Each row of a before or after table is a point. One or more steps were done to the points. Then noise was added and the rows were shuffled. The steps act on how far a point lies along the listed directions, d1 being the first. Write out the steps. A step turns or swaps two directions, mirrors them in a line or flattens them onto one, adds a multiple of one to another, or multiplies one. Angles are multiples of 10 degrees, from the lower direction toward the higher: turns from -170 to 170, lines from 10 to 170 but not 90. Use the fewest steps. Two steps may share a direction if one is a turn and the other turns, adds or multiplies; they go together, in the order done. Otherwise the lowest direction goes first.

Directions:
(1): [-34, -39]
(2): [39, -34]
Before, 11 rows:
[[-15, -16],
[19, -12],
[-46, 59],
[8, -52],
[-11, 0],
[-34, -6],
[-25, -35],
[-10, -3],
[35, 47],
[-22, -58],
[-6, -35]]
After (11 x 2):
[[2, -26],
[-6, 5],
[-19, -83],
[-15, -17],
[-15, -49],
[-18, 11],
[3, 113],
[-7, 2],
[-27, -39],
[34, 50],
[-32, -73]]
Steps: add 1 times d2 to d1

Directions:
(1): [51, -5, 37]
(2): [26, 50, -29]
(3): [27, -39, -43]
Before (8 x 3):
[[34, 33, -5],
[-6, -15, -5],
[14, 12, -27],
[19, 4, -52],
[24, 16, 13],
[7, -23, -45],
[11, 16, -54],
[-84, 105, 101]]
After:
[[-7, 3, -13],
[27, -14, 28],
[45, 19, 10],
[28, 5, 10],
[5, -16, 20],
[9, 14, -3],
[31, 14, 3],
[6, 11, -10]]
Steps: turn d1 and d2 by -80 degrees; multiply d3 by 0

Directions:
(1): [16, 35, 6, -62]
(2): [-62, 5, 38, -10]
Before, 10 rows:
[[-134, -21, 74, 1],
[66, -3, -32, -6],
[44, -4, -28, 30],
[-42, 1, 42, -41],
[73, 5, -21, -2],
[57, -28, -36, 33],
[-15, -26, 0, 14],
[-32, 1, 10, -1],
[63, -25, -53, 23],
[66, -8, -38, -7]]
After:
[[-23, -16, 14, -1],
[36, 5, 1, -26],
[29, 14, -14, -3],
[55, 12, -10, -29],
[-25, -3, 0, 6],
[-23, -26, 27, 5],
[66, 15, 1, -27],
[36, 10, -25, -23],
[52, 6, -19, -30],
[-97, -51, 37, 47]]
Steps: flatten d1 and d2 onto the line at 130 degrees

Directions:
(1): [-84, -26, -2, 9, 11, 7]
(2): [-20, 56, -51, -34, -18, 23]
(3): [-5, 34, -8, 2, 70, -44]
Before (9 x 6):
[[-8, -6, 3, -6, -16, 8],
[33, 19, -11, -13, -15, 13],
[-18, -20, 8, 18, 42, -8],
[-52, -55, 26, 24, -4, 19],
[-17, -14, 23, 8, 8, -14],
[9, 31, -22, -25, -4, -8],
[94, -14, 32, 14, 18, -33],
[-41, -16, -4, 15, -6, 2],
[-24, 18, -9, -13, -8, 4]]
After:
[[6, 4, -1, -10, -18, 9],
[-15, -73, 45, 41, 30, -6],
[-2, -53, 55, 26, 4, -18],
[14, -106, 77, 48, -25, 16],
[17, 59, -38, -27, 2, 8],
[-17, -25, 2, 13, -32, 15],
[78, -86, 99, 68, 95, -90],
[-31, 52, -41, -35, -30, 25],
[-25, 77, -67, -52, -9, 6]]
Steps: turn d1 and d3 by -50 degrees; multiply d2 by 3

Directions:
(1): [-24, 9, -27, 88, 30, 25, 2, 1]
(2): [84, -16, 39, 34, 12, -2, -17, 17]
Before (11 x 8):
[[46, -25, 15, -28, -25, -29, -7, 31],
[-180, 19, -83, -65, -28, 23, 44, -35],
[-88, 36, -50, -126, -29, -25, 9, -18],
[-7, 11, -17, -1, -4, -2, -11, -11],
[50, -15, 47, 19, 3, 14, -2, -7],
[48, -4, 42, -16, 9, -12, -2, 14],
[34, -10, 14, -72, -40, -33, -9, 19],
[31, -3, 40, -35, -11, -4, -9, 10],
[43, -17, 17, -51, -15, 3, -18, 16],
[-20, 17, -19, 0, -7, -16, -5, -6],
[-21, 4, -7, -32, -11, 7, 2, -20]]
After:
[[-27, 16, -12, -158, -38, -33, -3, -13],
[13, 8, -5, -14, -8, -27, -15, -2],
[-24, 1, 0, 57, 16, 36, 10, -18],
[-48, 16, -13, 32, 23, 13, 16, 1],
[57, -36, 60, -190, -73, -38, 0, 2],
[-58, 18, -9, 10, 6, 17, 7, -1],
[-9, 1, 4, -41, -10, 5, 2, -17],
[-56, 8, -43, 0, 7, 25, -2, -2],
[-76, 15, -56, -16, -20, -6, 11, -3],
[15, 10, -7, -11, -7, -7, -12, -12],
[-55, 6, -46, 22, -4, -7, 11, 17]]
Steps: swap d1 and d2

Directions:
(1): [-22, -12, 27, -19, -29, 87, -4, 16, -40]
(2): [23, 65, 34, -19, -15, -18, -49, -36, -38]
(3): [-92, 20, 10, 14, -41, -21, 8, -22, 17]
(4): [15, 14, 26, 60, 15, 12, 67, -39, -32]
Before, 12 rows:
[[-50, -20, 3, -4, -17, 4, 18, -15, 18],
[-5, -40, -4, -17, -14, 31, 16, 33, 8],
[-65, -22, -8, -8, -31, 20, 9, 11, 47],
[29, 38, -3, -7, 8, -23, -47, -26, -12],
[-18, 36, 24, -4, -17, 38, 11, 1, -30],
[51, 13, 15, -29, 6, 20, -49, -14, -23],
[-10, 36, 24, 2, -21, -21, 0, -42, -4],
[-59, -1, -18, 10, -24, -20, 10, 3, 14],
[-42, -17, -29, -9, -7, -40, -4, 18, 40],
[25, 14, -6, 23, 14, 10, 14, 1, -10],
[12, 20, 32, 16, 7, 47, 9, -12, -53],
[-22, -25, 8, -17, -24, 54, -24, 13, -3]]
After, 12 rows:
[[-89, -74, -30, 30, -14, 36, 77, 28, 74],
[59, 105, 44, -21, -7, -65, -86, -76, -30],
[-59, -57, -12, -1, -13, 36, 35, 13, 33],
[22, 84, 59, -41, -40, 10, -59, -50, -52],
[-50, -22, -18, 11, -11, -32, -9, -6, 47],
[-13, 71, 14, -43, -27, -22, -59, 2, -13],
[-62, -33, -13, 19, -18, 38, 46, 22, -3],
[-45, -79, -44, 15, 6, -15, 62, 52, 70],
[-53, -57, -12, 48, 6, 34, 84, 17, 17],
[58, 118, 54, -13, -12, -22, -81, -80, -76],
[28, 2, -16, -7, 11, 11, -15, 21, -6],
[21, 44, 6, -54, -3, -29, -92, 3, -21]]
Steps: turn d1 and d4 by -130 degrees; turn d1 and d3 by -50 degrees; multiply d2 by 3

Directions:
(1): [-34, 0, -74, -37, 68, 1, 27, 31, -17, -9, -12]
(2): [49, -37, 15, 5, 3, -39, 38, 66, 37, 19, -40]
(3): [38, -9, -46, -2, -33, -46, 50, -40, -40, 29, 36]
(4): [-46, 57, 28, -57, -24, -26, 23, 6, 18, 57, -9]
(5): [-59, -26, -14, 34, -60, 31, 42, 45, 1, -10, 27]
(6): [-57, -18, -8, 61, 13, -64, -17, -30, 2, 17, -41]
Before:
[[-94, 15, -50, 10, 68, -48, -34, -34, -12, 0, -43],
[-37, 11, -11, -12, 11, 12, -1, -20, -9, 6, 28],
[87, -40, -6, 38, 39, -34, -23, -5, 25, -28, -12],
[-102, -31, -53, 71, -2, -23, 10, -12, -9, 9, -8],
[95, -45, -17, -11, 46, -15, -2, 28, -12, -9, -12],
[53, 17, -67, -55, 54, -29, 15, -27, -32, 2, 22],
[65, -21, -30, 16, -29, -21, 0, -74, -57, 4, 54],
[-9, 25, -51, -44, 16, -12, 14, -20, -14, 29, 29],
[21, 12, -7, 7, -69, -42, 53, -30, 13, 25, 55],
[-9, -75, 42, 51, -15, -57, -2, 32, 22, 20, -46]]
After, 10 rows:
[[87, -33, 61, -51, 7, 2, 4, 41, 22, 3, -12],
[65, 7, -2, -31, 84, -43, -37, -41, 13, 18, -32],
[-32, 13, -10, -4, 25, -23, -11, -29, 1, 17, 14],
[-25, 13, -53, -11, 1, -17, 10, -22, -12, 31, 32],
[17, -49, -29, 21, -22, 64, 19, 57, -24, -32, 39],
[35, 1, -16, 8, -39, -67, 46, -39, 9, 26, 31],
[17, 67, -18, -80, 73, 13, -43, -32, -16, -17, -3],
[35, -36, -42, 45, -32, -9, 0, -69, -53, -15, 51],
[62, -24, -16, 18, -16, 62, -2, 23, 13, -56, 55],
[-18, 4, -76, 2, -24, 16, 33, -12, -40, -21, 57]]
Steps: multiply d1 by 0.7; turn d2 and d5 by -40 degrees; turn d5 and d6 by 120 degrees; turn d3 and d4 by -10 degrees

Directions:
(1): [29, 4, -46, 31, 17, -45, 19, 1, 14, 2, 65, 73, 48, 13]
(2): [-18, -21, 24, -15, -45, -71, -26, -5, 93, 7, 9, -13, -18, 12]
(3): [39, -14, -7, 9, 88, -21, 31, 25, 34, -36, -18, -52, -13, 40]
Before (13 x 14):
[[-2, -4, 38, 1, -1, -1, -18, -4, 47, -1, -20, -65, -49, -13],
[-29, -32, -21, 13, -101, -156, -53, -46, 160, 47, 122, 126, 75, 16],
[-21, 13, -32, 19, -9, 41, 0, 26, -48, -31, -1, 3, 12, -3],
[-6, 20, 6, -3, -33, 20, -24, -9, -25, 10, -9, -4, 0, -33],
[-25, -20, 8, -33, -54, -45, 2, -3, 89, 22, -1, -28, -37, -8],
[-32, -1, 13, -1, -26, 10, -14, -15, -26, 3, -38, -41, -18, 1],
[22, 27, -29, 12, -10, 15, -7, -17, -58, 23, 42, 61, 29, -33],
[46, -6, -49, 14, 76, -18, 40, 25, -6, -17, 7, 14, 3, 16],
[5, -10, -6, -13, 16, -12, 2, -31, 0, -15, 7, -11, -30, -12],
[-13, 12, 11, -9, 15, 72, -2, -18, -75, -11, -47, -25, -2, -40],
[-40, 21, -23, -21, -105, -12, -68, -27, -21, 50, 3, 36, -20, -44],
[33, -16, -33, 33, 46, -17, 40, -6, 11, -30, 14, 9, 7, 5],
[12, 4, -35, 17, 31, -4, 46, -13, -19, -22, 7, 24, 16, -4]]
After:
[[49, 12, -28, 52, 54, -1, 25, -3, 2, -10, 36, 14, 14, -4],
[-33, -4, -17, 4, -57, -19, -26, 17, 25, -15, 7, 1, 4, -3],
[-24, -10, 15, -16, -25, -18, 16, -21, 33, -21, -34, -26, -28, -7],
[-1, -21, 15, 1, 3, -8, 6, -7, 34, -24, -33, -52, -39, -7],
[-8, 43, -56, 5, -45, 41, -34, -21, -92, 38, 10, 57, 5, -46],
[-14, -2, -11, 6, -43, -64, -15, -27, 57, 9, 46, 53, 34, -21],
[-23, 25, 36, -25, 59, 213, -1, -10, -193, -4, -107, -78, -20, -47],
[-5, -26, 15, -29, 8, -31, -3, 21, 58, -12, -43, -52, -51, 5],
[32, 15, -48, 5, 60, 50, 61, 13, -57, -2, 4, 12, 10, -10],
[14, -13, -11, -9, 21, -17, 8, -27, -2, -17, 12, -6, -26, -6],
[3, 22, -16, 6, -35, 6, -20, -10, -12, 12, 17, 21, 20, -27],
[5, -2, -28, 32, -5, -31, 7, -14, -15, 7, 22, 27, 28, 15],
[-20, 14, 26, -29, -73, 12, -48, -27, -3, 31, -11, -9, -30, -34]]
Steps: multiply d1 by -1; mirror d2 and d3 in the line at 80 degrees
